Each row of a before or after table is a point. One or more steps were done to the points. Then noise was added and the rows were shuffled. The steps act on columns, c1 being the first. Name the steps. A step turns or swaps two columns, mirrors them in a line or flattens them onto one, adds a multiple of one to another, or multiplies or shifts one. Angles are multiples of 10 degrees, from the lower column toward the higher: turns from -170 to 170, lines from 10 to 170 but not 90. Use the fewest steps. Two steps may share a column if one is a turn and the other turns, adds or multiplies; they go together, in the order done. Otherwise the lowest column goes first.

Before (10 x 2):
[[28, -22],
[82, 23],
[24, -27],
[-21, 35],
[-23, -57],
[-10, -55],
[-23, -41],
[64, 71],
[-18, -8],
[4, 36]]
After (10 x 2):
[[13, -33],
[22, 33],
[9, -33],
[77, -26],
[-38, -24],
[98, 30],
[-35, -41],
[2, 46],
[-13, -1],
[-51, -36]]
Steps: turn c1 and c2 by -30 degrees

Before (14 x 4):
[[9, -20, -28, -68],
[88, 80, 0, 10],
[63, 95, -22, -16],
[0, -66, -40, -43],
[-28, -40, -62, -56],
[-33, -1, -19, -27],
[2, -55, -50, -39],
[13, -28, -54, -15],
[-7, 1, -19, 23],
[3, -7, 0, -67],
[-42, -19, 34, -20],
[65, 54, -14, 29],
[37, 48, -16, -6],
[3, -87, -5, -34]]
After (14 x 4):
[[-10, -21, -2, -38],
[-7, -2, -86, -34],
[20, -18, 58, 46],
[-4, -53, -29, -10],
[5, -22, 99, 5],
[-13, -43, -57, -32],
[-13, -39, -66, -42],
[12, 0, 81, 33],
[-18, 0, -4, -58],
[6, -19, 0, 22],
[-23, -61, -38, -56],
[-17, -28, -17, -57],
[-7, 32, -17, -32],
[2, -13, 49, 3]]
Steps: flatten c1 and c4 onto the line at 70 degrees; swap c2 and c3

Before (14 x 8):
[[35, -10, 29, 6, -1, 50, -19, -25],
[13, 23, -27, -10, -15, -6, 13, 20],
[19, 18, -18, -2, -5, -2, -3, -20],
[-30, -42, -24, 48, -8, -20, 9, 3],
[28, 27, 35, -3, 0, 0, 4, -46],
[5, 10, -17, -18, -20, -21, -7, -93],
[35, 1, -26, 81, -7, 23, 51, 22],
[-3, 9, -7, -16, -5, 34, 14, 19],
[-80, -63, -18, -8, 53, 31, 43, 12],
[12, 37, 11, -3, -21, -15, -19, -2],
[30, 19, -20, 11, 7, -20, 16, -4],
[-27, -4, 52, -23, -11, 67, 4, -35],
[-21, 16, 18, -13, 18, 36, -14, -30],
[1, -36, 44, -6, -27, -5, -4, 20]]
After (14 x 8):
[[-28, 22, -1, -8, -14, -56, 1, 0],
[-36, 21, -14, 6, 5, -76, 25, -15],
[7, -20, -45, 10, -6, 2, -27, -9],
[28, -48, 75, -8, 54, -22, 75, 48],
[23, -22, 3, -16, 25, -15, -3, -35],
[1, 6, 5, -17, -8, -16, 9, 10],
[2, 23, -14, -7, -26, -71, -34, -24],
[-38, 99, -15, 79, -7, -22, 46, 14],
[-5, 16, 38, 50, -5, -71, 3, 30],
[44, -21, -22, -9, -26, -54, -21, 36],
[56, -52, -4, -29, -13, 23, -1, -22],
[-28, 2, -6, -4, -6, -52, -8, -24],
[15, -14, -46, -5, -3, -55, 11, -51],
[-16, -70, 4, -15, -17, -70, -23, -74]]
Steps: turn c1 and c3 by -120 degrees; turn c2 and c8 by -40 degrees; add 1 times c4 to c2; add 0.7 times c5 to c7; shift c6 by -50

Before (11 x 9):
[[6, -15, -30, 28, 30, -27, 7, 25, -12],
[0, -19, -6, 32, 17, -8, -8, -8, 0],
[-10, -8, -22, 4, -2, -7, 21, 12, 5],
[17, -9, -8, -10, -1, 19, -10, -2, 15],
[22, -14, -7, -8, -10, -5, 5, 4, 26],
[-7, -14, 11, 16, 15, 3, -3, -9, -15],
[8, -19, -5, -8, 7, -4, -1, 21, 26],
[17, -5, -3, -21, -12, -8, -10, 6, 17],
[-4, 9, -1, 3, 11, 0, 5, -8, 14],
[12, -8, -8, 20, 16, -11, 19, 19, -5],
[3, 3, -7, 4, -15, 1, 0, 20, 20]]
After (11 x 9):
[[-13, -17, 10, 48, 17, 2, -1, -12, -5],
[13, 11, -1, 9, 9, -1, 5, -10, -5],
[0, -19, -6, 100, 16, -9, -9, -9, -4],
[-12, -16, -28, 81, 28, -27, 8, 25, 7],
[13, -9, -5, -32, -1, 17, -9, -2, 17],
[16, -5, -4, -63, -10, -8, -13, 6, 18],
[-8, -11, -8, 61, 15, -12, 20, 19, 12],
[21, 4, -6, 10, -15, 0, 1, 16, 4],
[7, -9, -24, 14, -2, -6, 20, 15, -11],
[26, -20, -5, -23, 7, -3, 0, 22, 9],
[26, -16, -9, -24, -11, -5, 5, 6, 21]]
Steps: swap c1 and c9; multiply c4 by 3
